Each wall is flat, endless, passes through zero and stands at right angles to its row. A trip goes straight from one point to another. List the walls that it crosses, first one first.

Walls:
(1): 0.003; -0.174
(2): -0.084; 0.125
(3): -0.323; 0.110
(4): 0.070; -0.277
(5): 0.137; -0.117
Trips:
-0.279; -0.278 to -0.189; 0.109 => 2, 4, 1
0.108; -0.259 to -0.312; 0.355 => 3, 5, 2, 4, 1
0.204; -0.092 to 0.344; 0.033 => 1
-0.111; -0.196 to -0.166; 0.120 => 5, 2, 4, 1
0.027; -0.188 to 0.089; -0.363 => none

Walls:
(1): -0.216; 0.481; 0.348; -0.245; 0.056; -0.146; 0.259; 0.262; 0.227
(2): 0.099; 0.091; -0.016; 0.194; 0.235; -0.235; -0.139; -0.133; -0.170
(3): -0.154; -0.143; -0.160; -0.019; -0.150; -0.144; -0.327; 0.066; -0.081
(4): -0.335; -0.191; -0.052; -0.155; -0.473; 0.150; 0.132; 0.139; 0.101
(5): 0.177; -0.104; -0.035; 0.123; -0.142; -0.030; 0.315; 0.027; -0.017
(6): -0.148; -0.277; -0.161; -0.182; -0.099; -0.077; 0.170; -0.061; 0.175
(7): -0.129; 0.145; 0.141; 0.249; -0.158; 0.147; -0.060; -0.197; -0.091
(8): 0.006; 0.264; -0.218; 0.162; 0.190; 0.189; 0.168; -0.089; 0.007
(9): 0.146; -0.072; -0.608; -0.047; -0.299; 0.185; 0.038; -0.172; 0.125
(10): 0.250; 0.305; 0.226; 0.167; 0.015; -0.079; 0.250; 0.071; 0.059
Trips:
-0.401; -0.070; 0.042; -0.178; -0.100; 0.050; 0.275; -0.124; -0.212 to -0.282; 0.183; 0.149; -0.027; -0.078; -0.083; 0.353; -0.212; 0.094 => 8, 10
-0.026; 0.096; -0.365; 0.091; -0.140; -0.126; -0.122; -0.051; -0.111 to -0.142; 0.007; 0.082; -0.199; -0.046; 0.091; 0.100; 0.037; 0.199 => 2, 7, 1, 8, 3, 9

Walls:
(1): 0.167; -0.350; -0.203; 0.212; 0.159; -0.088; 0.070; 0.337; 0.157; -0.091; -0.210; -0.069; -0.214; -0.030; 0.078; -0.478; -0.226; -0.004
(2): 0.067; 0.338; -0.237; -0.185; -0.085; -0.029; 0.135; -0.115; 0.036; -0.239; -0.484; -0.121; -0.077; -0.094; 0.422; 0.321; -0.215; 0.103
(3): 0.102; 0.172; 0.098; 0.054; 0.058; 0.417; 0.170; 0.041; -0.216; 0.178; -0.205; 0.308; 0.027; -0.135; -0.028; -0.010; 0.043; -0.050
(4): -0.147; 0.113; 0.008; -0.142; -0.489; -0.249; -0.202; 0.157; 0.098; -0.157; 0.003; -0.027; 0.073; 0.175; -0.113; -0.198; -0.148; -0.428
(5): 0.049; -0.241; 0.067; -0.117; -0.059; 0.133; 0.018; 0.080; 0.216; -0.145; -0.438; -0.063; -0.141; -0.244; 0.261; 0.068; -0.062; 0.107
(6): 0.117; 0.086; 0.201; 0.053; -0.502; -0.008; -0.207; -0.122; 0.203; 0.154; -0.003; 0.094; 0.008; -0.279; -0.102; -0.061; -0.076; 0.307
(7): 0.198; 0.081; -0.103; 0.075; 0.026; -0.420; 0.131; 0.074; 0.111; -0.011; -0.042; -0.203; -0.069; 0.233; 0.131; -0.022; -0.154; -0.106
(8): -0.172; 0.406; 0.036; 0.069; -0.158; -0.349; 0.180; 0.032; 0.144; 0.154; -0.081; -0.088; -0.042; -0.234; -0.224; 0.063; -0.309; 0.058
Trips:
-0.026; 0.041; -0.132; -0.463; 0.325; 0.373; 0.195; 0.208; 0.402; -0.001; -0.021; 0.234; 0.049; 0.102; -0.218; -0.062; 0.231; 0.174 to 0.134; -0.012; 0.303; 0.006; -0.034; -0.020; -0.083; 0.046; -0.060; 0.078; 0.158; 0.211; 0.436; -0.064; -0.049; -0.108; 0.033; -0.012 => 1, 5, 6, 4
-0.164; 0.349; 0.090; -0.176; -0.312; -0.113; 0.066; -0.165; 0.074; 0.296; -0.294; 0.003; -0.165; -0.190; 0.200; -0.004; 0.014; 0.043 to 0.148; 0.307; 0.220; 0.010; 0.425; 0.194; -0.321; 0.016; -0.244; 0.033; 0.397; 0.252; 0.055; 0.009; -0.585; -0.269; 0.120; -0.347 => 7, 5, 2, 6, 8
0.071; -0.297; 0.206; 0.232; -0.068; -0.012; -0.086; -0.199; -0.093; 0.102; -0.019; 0.220; 0.464; -0.430; 0.049; -0.314; 0.016; -0.449 to 0.122; 0.012; 0.313; 0.111; 0.109; 0.317; -0.070; 0.195; -0.162; 0.078; 0.127; -0.046; -0.004; 0.107; -0.153; -0.010; 0.217; -0.256 => 1, 6, 4
0.082; 0.017; -0.119; -0.042; -0.197; 0.158; -0.166; -0.302; -0.172; 0.114; -0.043; 0.160; 0.032; 0.012; -0.113; 0.045; 0.120; -0.147 to 0.257; -0.096; -0.139; -0.212; 0.181; 0.312; 0.032; 0.060; 0.055; -0.208; 0.117; 0.082; 0.309; 0.349; 0.032; -0.238; -0.338; 0.209 => 6, 4, 1, 7
-0.204; -0.076; -0.236; -0.250; 0.347; 0.026; -0.257; -0.035; -0.122; 0.191; -0.157; 0.181; -0.154; -0.050; -0.189; 0.020; 0.233; -0.089 to -0.059; 0.238; 0.142; -0.155; 0.196; -0.012; -0.073; 0.034; 0.114; -0.178; -0.116; -0.170; -0.381; -0.162; -0.186; 0.081; 0.272; -0.089 => 5, 2, 8, 3
-0.122; 0.170; -0.645; 0.322; 0.187; 0.016; -0.074; 0.358; 0.133; 0.164; 0.276; 0.401; 0.177; -0.102; -0.093; 0.177; 0.435; 0.150 to 0.087; -0.174; 0.107; -0.066; 0.033; -0.168; -0.038; -0.076; -0.176; -0.102; -0.113; 0.738; -0.470; -0.533; 0.121; -0.163; 0.316; 0.352 => 1, 6, 5
-0.105; -0.235; -0.035; 0.315; 0.037; 0.111; 0.103; 0.015; 0.231; -0.241; 0.039; 0.185; 0.347; -0.255; 0.141; -0.365; 0.186; 0.149 to -0.041; -0.023; -0.157; -0.324; 0.311; -0.053; -0.105; -0.309; 0.288; 0.132; 0.000; 0.003; -0.057; 0.294; -0.302; 0.134; 0.025; 0.096 => 3, 6, 5, 1, 7

Walls:
(1): -0.312; 0.195; -0.101; 0.083; -0.270; 0.088; 0.121; 0.044; 0.175; -0.169; -0.284; -0.192; -0.144; -0.625; 0.259; 0.390; 0.403; 0.089; -0.190; 0.191; -0.022; 0.194; -0.180; 0.067; 0.047; 0.303; 0.078; 0.094; 0.203; 0.260; 0.341; -0.181; 0.067; 0.038; -0.278; -0.434; 0.051; -0.192; 0.001; 0.048; 0.323; -0.137; -0.147; 0.247; 0.098; 0.157; -0.124; 0.047
(2): 0.149; -0.015; -0.064; -0.002; -0.026; -0.181; -0.180; -0.069; -0.075; -0.099; -0.087; 0.040; -0.055; 0.257; -0.007; -0.129; -0.121; 0.241; 0.176; -0.021; -0.002; 0.153; -0.219; -0.424; -0.005; -0.032; 0.294; 0.054; 0.193; 0.260; 0.016; 0.002; -0.306; 0.016; 0.071; -0.075; 0.320; -0.107; 0.234; -0.123; 0.133; 0.401; -0.071; 0.076; 0.094; 0.109; -0.278; -0.131
(3): -0.313; 0.199; -0.045; 0.099; 0.222; 0.079; 0.092; 0.426; -0.213; -0.014; -0.100; 0.125; -0.077; -0.197; 0.511; 0.345; 0.264; -0.078; 0.236; 0.065; -0.244; 0.029; -0.399; -0.038; -0.048; 0.120; 0.003; -0.715; 0.037; 0.080; 0.259; 0.183; 0.092; 0.188; 0.041; 0.063; 0.250; 0.098; -0.201; 0.055; 0.032; -0.336; 0.208; 0.274; -0.077; 0.442; 0.176; -0.136
(4): 0.262; 0.054; -0.056; 0.030; 0.196; 0.127; -0.188; 0.194; -0.263; 0.548; -0.267; 0.204; 0.058; -0.246; -0.362; 0.165; 0.171; 0.012; -0.089; -0.007; -0.071; 0.136; 0.074; 0.007; -0.073; 0.182; -0.060; -0.395; -0.215; -0.015; 0.098; 0.150; 0.042; -0.064; 0.097; -0.018; -0.149; 0.088; -0.120; -0.125; -0.068; -0.551; -0.025; 0.004; -0.046; -0.099; 0.120; -0.143
(5): -0.065; -0.166; 0.136; -0.053; -0.121; 0.081; 0.357; 0.433; -0.232; -0.127; 0.319; -0.203; -0.043; 0.163; -0.164; 0.044; 0.119; 0.076; -0.262; -0.095; 0.035; -0.090; -0.172; 0.167; -0.153; 0.037; 0.365; 0.152; 0.308; 0.244; 0.097; 0.066; -0.142; -0.001; -0.009; 0.151; -0.044; -0.138; 0.059; -0.156; 0.274; 0.064; -0.179; 0.128; -0.067; -0.236; -0.368; 0.224
(6): -0.162; 0.071; -0.111; 0.237; 0.168; 0.077; -0.032; 0.149; -0.170; 0.132; -0.012; -0.251; -0.009; 0.039; 0.101; 0.217; 0.188; 0.239; 0.207; -0.109; 0.128; -0.004; -0.248; 0.215; 0.002; 0.049; -0.372; 0.036; -0.373; 0.119; -0.108; 0.179; 0.150; -0.076; -0.004; -0.077; -0.053; -0.176; -0.190; -0.110; 0.133; 0.311; -0.173; -0.038; -0.289; 0.016; -0.095; -0.041
(7): 0.011; 0.099; 0.334; 0.007; -0.124; 0.497; -0.418; 0.127; 0.056; 0.439; 0.093; -0.155; 0.066; -0.174; -0.084; -0.057; 0.148; -0.060; -0.114; 0.151; -0.052; 0.247; 0.212; -0.248; 0.201; 0.403; 0.251; 0.096; -0.142; 0.311; 0.381; -0.113; -0.173; -0.173; 0.129; 0.205; 0.060; 0.397; 0.240; -0.040; -0.004; 0.046; -0.250; -0.075; -0.020; -0.488; 0.020; -0.142
(8): 0.476; 0.097; -0.120; -0.031; 0.215; 0.096; -0.093; -0.002; 0.120; -0.012; -0.028; 0.142; 0.174; 0.181; 0.186; 0.090; 0.233; 0.116; 0.036; -0.227; -0.033; 0.058; 0.048; 0.235; -0.270; -0.206; -0.084; 0.225; 0.006; 0.295; -0.098; -0.652; -0.358; -0.012; 0.390; -0.220; 0.259; -0.104; -0.151; -0.162; -0.206; -0.099; -0.207; 0.223; 0.175; -0.028; -0.024; -0.492
(9): -0.039; -0.154; 0.104; 0.186; 0.000; 0.021; -0.245; 0.135; -0.216; -0.278; 0.043; 0.152; -0.104; 0.277; -0.062; 0.136; -0.026; -0.082; -0.141; 0.131; 0.060; 0.158; 0.052; -0.001; -0.395; 0.046; 0.220; 0.207; 0.168; 0.013; 0.024; 0.047; 0.028; -0.059; 0.363; -0.242; -0.233; 0.192; -0.014; -0.129; -0.330; -0.270; -0.109; 0.115; 0.289; 0.194; 0.148; -0.274
(10): 0.019; 0.126; 0.118; -0.076; 0.125; -0.177; 0.226; -0.244; -0.270; 0.163; 0.204; -0.459; -0.141; -0.291; -0.029; -0.232; 0.123; 0.103; 0.144; 0.091; -0.070; 0.263; 0.195; -0.113; 0.347; 0.179; -0.188; -0.102; -0.298; 0.161; 0.240; -0.182; -0.064; -0.044; 0.200; -0.556; 0.492; -0.193; 0.055; 0.010; 0.133; -0.362; -0.144; -0.081; -0.137; -0.198; -0.386; -0.080
(11): -0.083; 0.296; 0.260; 0.201; 0.017; -0.052; -0.226; 0.069; -0.141; 0.016; 0.496; -0.004; -0.030; -0.214; 0.367; 0.091; 0.027; -0.013; -0.039; 0.083; 0.114; -0.188; -0.206; 0.182; 0.199; -0.352; 0.045; 0.121; 0.520; -0.065; 0.263; 0.191; -0.279; 0.100; 0.255; 0.143; 0.417; -0.116; -0.050; -0.077; 0.068; 0.264; -0.109; 0.194; -0.316; -0.003; -0.322; 0.048
Trips:
-0.132; 0.406; -0.282; 0.553; -0.607; -0.141; 0.210; -0.138; 0.129; 0.104; -0.004; -0.301; -0.173; -0.030; -0.217; 0.359; -0.161; -0.307; -0.223; -0.070; -0.215; 0.291; 0.012; 0.020; -0.019; -0.117; -0.321; -0.110; 0.145; -0.049; 0.330; -0.165; 0.084; -0.195; 0.079; 0.125; 0.181; -0.081; 0.095; -0.190; 0.132; 0.355; -0.258; -0.319; 0.083; 0.180; -0.272; -0.150 to 0.104; -0.106; -0.044; 0.215; -0.157; -0.336; 0.076; -0.342; 0.191; -0.065; -0.051; -0.215; -0.080; 0.011; -0.092; 0.195; 0.111; -0.276; -0.028; -0.079; 0.356; 0.105; -0.182; -0.013; 0.244; 0.250; 0.209; -0.001; 0.033; 0.144; -0.101; 0.061; 0.201; -0.048; -0.134; -0.208; -0.002; 0.146; -0.029; 0.149; -0.011; -0.109; 0.490; -0.232; 0.330; 0.143; 0.230; 0.059 => 5, 7, 11, 6, 2, 9, 10
0.027; 0.124; 0.098; 0.086; 0.241; -0.304; 0.380; -0.031; -0.263; -0.175; 0.336; -0.045; 0.109; 0.130; 0.462; 0.024; -0.022; -0.088; -0.011; -0.106; 0.055; 0.047; 0.042; -0.172; 0.038; -0.118; -0.237; -0.001; -0.235; 0.145; -0.138; 0.028; 0.141; 0.046; -0.271; 0.368; -0.007; -0.251; -0.174; -0.356; -0.006; 0.365; 0.122; -0.191; -0.063; -0.083; -0.213; -0.282 to -0.183; 0.179; -0.050; -0.172; -0.220; 0.278; -0.220; 0.092; -0.237; 0.144; 0.178; -0.270; -0.135; -0.321; -0.122; -0.243; -0.216; 0.262; 0.271; 0.076; -0.102; 0.007; 0.133; 0.198; -0.171; -0.060; 0.299; -0.126; 0.074; -0.012; -0.282; -0.183; -0.110; 0.124; -0.119; 0.100; -0.019; -0.050; -0.011; 0.140; 0.351; 0.211; -0.197; 0.074; -0.209; -0.283; -0.136; -0.105 => 8, 3, 7, 1
-0.163; 0.403; 0.420; 0.048; -0.053; -0.022; -0.072; -0.306; -0.051; -0.253; 0.316; 0.215; 0.158; -0.231; 0.347; 0.134; 0.299; -0.261; -0.107; -0.337; -0.143; -0.034; 0.018; -0.403; 0.058; 0.004; -0.100; -0.007; 0.127; 0.009; -0.091; -0.140; 0.082; 0.256; -0.171; -0.269; -0.068; -0.086; -0.243; 0.171; -0.055; 0.376; -0.057; -0.153; -0.155; 0.176; -0.136; -0.072 to 0.088; -0.333; 0.057; -0.029; -0.218; 0.176; 0.306; 0.156; -0.300; 0.102; 0.016; -0.007; -0.086; -0.149; 0.132; 0.162; -0.065; -0.120; 0.177; -0.016; 0.095; 0.134; 0.032; 0.005; 0.098; -0.011; 0.188; -0.008; -0.030; 0.140; -0.324; -0.113; -0.305; 0.264; -0.261; -0.222; 0.305; 0.168; -0.032; 0.355; 0.241; 0.038; 0.005; 0.267; -0.093; 0.339; 0.072; 0.174 => 8, 5, 6
0.252; 0.107; -0.412; -0.073; 0.240; -0.291; 0.071; 0.157; 0.063; 0.008; -0.020; 0.135; -0.161; 0.060; 0.202; 0.237; 0.302; -0.056; -0.094; 0.410; 0.015; 0.265; 0.070; 0.142; 0.131; -0.001; 0.208; -0.223; 0.196; 0.132; -0.224; 0.066; 0.159; -0.101; 0.056; -0.028; -0.365; 0.300; 0.255; 0.121; 0.026; -0.232; 0.206; 0.159; 0.086; -0.042; -0.210; 0.370 to -0.444; -0.154; 0.219; -0.219; 0.363; -0.271; -0.138; -0.011; -0.123; 0.065; -0.043; 0.026; 0.163; -0.199; -0.124; 0.025; -0.125; 0.050; 0.022; -0.137; -0.243; 0.371; -0.020; 0.315; -0.101; 0.194; 0.321; 0.033; -0.193; 0.144; -0.180; 0.303; -0.373; -0.210; 0.031; -0.057; -0.221; 0.113; 0.016; 0.087; 0.163; -0.405; 0.090; -0.029; 0.258; 0.379; -0.051; -0.018 => 10
